Each row of a before or after table is a point. The points were changed in one or more steps. Then noise was added and the rows were shuffled. The steps act on columns, c1 being the first. Write out the steps. A step turns or swaps two columns, mirrors them in a line or flattens them onto one, adds a multiple of one to another, or multiplies or shifts one. Angles are multiples of 10 degrees, from the lower column toward the higher: turns from -170 to 170, lines from 10 to 170 but not 90. Use the fewest steps. Two steps may share a column if one is a turn and the other turns, adds or multiplies; they go together, in the order done. Otherwise the lowest column goes first.

Before (10 x 2):
[[ 32  30]
 [ -6 -16]
 [-39  26]
 [-22   1]
 [  8  66]
 [-23 -19]
 [ -4  12]
 [-19 -29]
 [ -1  -9]
 [ 31  59]]
After (10 x 2):
[[-10  97]
 [ 21  31]
 [-32  60]
 [ 35  55]
 [ 20   0]
 [  9  39]
 [  3  22]
 [-30  92]
 [ 25  13]
 [  6  14]]
Steps: multiply c1 by -1; shift c2 by 30

Before (14 x 6):
[[-27 -16   7   5  -1 -36]
 [ 19 -59   1  31  18  14]
 [-75 -17 -27  -6  50 -27]
 [-57 -30  -2   4  23   9]
 [-19  31 -41  36  32 -48]
 [-40 -38   1 -35  15   6]
 [  4   6  17   4   5   9]
 [ 20 -43   8  15  12 -15]
 [  5 -33  -4 -19   2  -1]
 [-44 -20   6  15  -3 -27]
 [-22 -35  -6  49 -19 -20]
 [-28  32 -46  49  35  -8]
 [  5 -48  12  23  33 -11]
 [ 16  -6  -5  26  23  -3]]
After (14 x 6):
[[-28 -18   7 -12   1 -33]
 [-19 -36  -6  15 -21 -21]
 [  2 -48  11 -26  35  -9]
 [ 20 -44   8 -28  12 -15]
 [-28  32 -47  82  34  -7]
 [ 17 -58   4 -29  17  14]
 [-41 -19   5  -5  -4 -27]
 [-19  30 -41  69  32 -47]
 [-55 -31   0 -24  23  11]
 [-74 -18 -26 -23  52 -27]
 [  5   8  19   9   3   9]
 [-38 -38   3 -75  15   8]
 [ 16  -7  -5  18  22  -4]
 [  7 -33  -5 -54   2  -3]]
Steps: add 1 times c2 to c4

Before (12 x 11):
[[  5   6 -39 -37  -7 -33 -11  23   6   1  12]
 [ 18  45   1   5  -1 -34  22 -40  44 -40  32]
 [ 25  -1 -30 -43  -4  33  11  -4  23  12  -3]
 [ -3  18 -34  28 -27  10 -18 -16 -32  12 -15]
 [-31 -38 -52  12 -15  15 -29 -13  -1  25 -35]
 [ -5  15   7   1   0 -16  16  31   9  19 -45]
 [  7  10 -71 -36  -1 -49  81  22  -2  -8 -25]
 [-10   8 -40 -26  80 -36  39  18  31  12  64]
 [  4 -52 -17  20  27 -36  26 -24 -16  23 -13]
 [  3   6 -36  -2 -25  10  40  54 -14 -36 -35]
 [-12  28 -31  -1 -67 -18  10   3  10   3  33]
 [-37  -4  22 -35  28  -8  10  12 -13  12 -28]]
After (12 x 11):
[[ 17  46   0  10   1 -32  31 -21  46   8  23]
 [-37  -4  19 -56  29 -10 -28   6 -12  -3  12]
 [ 25  -1 -30 -71  -5  35  -2  -6  24   6  13]
 [-11   7 -38 -41  80 -34  67  12  32  -6  39]
 [  4   6 -38  -3 -23  10 -36  58 -15 -21  39]
 [-30 -39 -53  18 -16  14 -34 -20   0   6 -32]
 [ -4  19 -34  47 -29  11 -14 -17 -34   8 -19]
 [  7   7 -42 -59  -8 -35  10  22   3  -6 -10]
 [ -4  16   7  -3   0 -16 -45  19   7  -7  15]
 [  6 -52 -18  32  28 -37 -13 -29 -15   9  27]
 [  7   8 -70 -56   0 -48 -24  22  -1  -9  81]
 [-11  28 -31  -2 -67 -18  34   2   9   0  11]]
Steps: multiply c4 by 1.6; swap c7 and c11; flatten c8 and c10 onto the line at 160 degrees

Before (14 x 18):
[[-37 -37  28  32   5  62  20   0   9 -52  39 -42 -30   8 -28  13   2  -4]
 [-15 -13  37  15  28  33   7  48   1 -29 -39  25  37  42  25  47 -21 -30]
 [  4 -41  17  19  27 -15 -18   1  24  26  -8  20  16 -30 -53 -17 -49 -21]
 [ 33  16  35  35  46 -13 -14 -12  28 -24  20   3  15  20  -7  18 -36 -27]
 [ 20 -49  34 -13  17 -10  29 -25  22 -15  -6 -45 -44  10  22  26 -55 -14]
 [ 25   4 -40 -49   5  71  42  16   3  18  34 -49 -11 -31 -41  29 -34  51]
 [  6 -14 -29  21  10  -2 -13  56  28 -53 -13  -9 -23  30 -17  18 -28  38]
 [ 17 -37   4 -14 -35  -6  26 -23  -5 -19 -36 -30  39 -35  -8  13   1  55]
 [ 30 -41 -48  35  17  -5  -6 -22   4 -10 -40 -17  -2 -25   9  26  -3  44]
 [ 21 -22 -34  18 -38  39  38 -13  19 -50  42 -18  -2  19  10  -9 -37 -25]
 [ -1  28  27 -21 -10  35  28  54  32  19 -29 -39  -2  39 -45  40   0 -21]
 [ 11 -19  38  22 -34  50  61  -7  34  -8 -32  11  30 -14  26 -28 -67  -5]
 [-25  20  -6 -55  23  -4 -17  20  15  26 -45 -17   3 -38 -16  25 -19  33]
 [-21 -22  27  15  16   9  55 -26 -51 -39 -23  28  -5 -29   9   5 -26 -22]]
After (14 x 18):
[[-48 -13  -1  23  15   3 -56  40  29 -55 -10  -6 -21  17 -18  18 -27  35]
 [-33  20   0 -52  27  -2 -55 -31  16  28 -42 -15   3 -16 -15  23 -21  33]
 [-12  -1 -13 -48  12  71   5   9   3  21  33 -48 -13 -39 -38  28 -36  49]
 [  3 -14  -6  26 -41  40  19  -3  31 -13 -37  14  32 -20  25 -30 -69   0]
 [ 18 -23  -7  11  16   4  12 -38 -51 -41 -27  30  -4 -14   8   5 -29 -21]
 [ 23 -25 -10  19 -41  43  -2  26  17 -49  42 -15  -2   0   7  -9 -42 -20]
 [ 21 -39   2 -16 -37  -7 -20 -12  -7 -22 -34 -32  43 -37  -8  11   2  63]
 [ 24  12   6  40  43 -13 -52  39  24 -22  22  -1  21  -5  -4  14 -28 -25]
 [ 21 -49   2 -14  13 -12 -11   8  22 -20  -8 -44 -42  -7  22  25 -53 -16]
 [ 21 -42   1  33  16   3 -55  -3   2 -11 -42 -17  -3 -40  11  22  -1  43]
 [-43 -10  -2  15  27  26 -33  33   0 -31 -44  25  37  43  21  49 -22 -28]
 [-43  25  -3 -21 -13  28 -13  39  28  21 -29 -41   5  33 -41  41   7 -18]
 [-10 -42   6  21  21 -12 -54 -12  24  22 -10  20  15 -26 -55 -19 -51 -26]
 [ -9 -40 -11  32   3  56 -22 -21   7 -48  41 -41 -34  29 -27  11   0  -7]]
Steps: turn c1 and c14 by -40 degrees; turn c1 and c8 by 70 degrees; flatten c3 and c6 onto the line at 100 degrees; shift c7 by -40
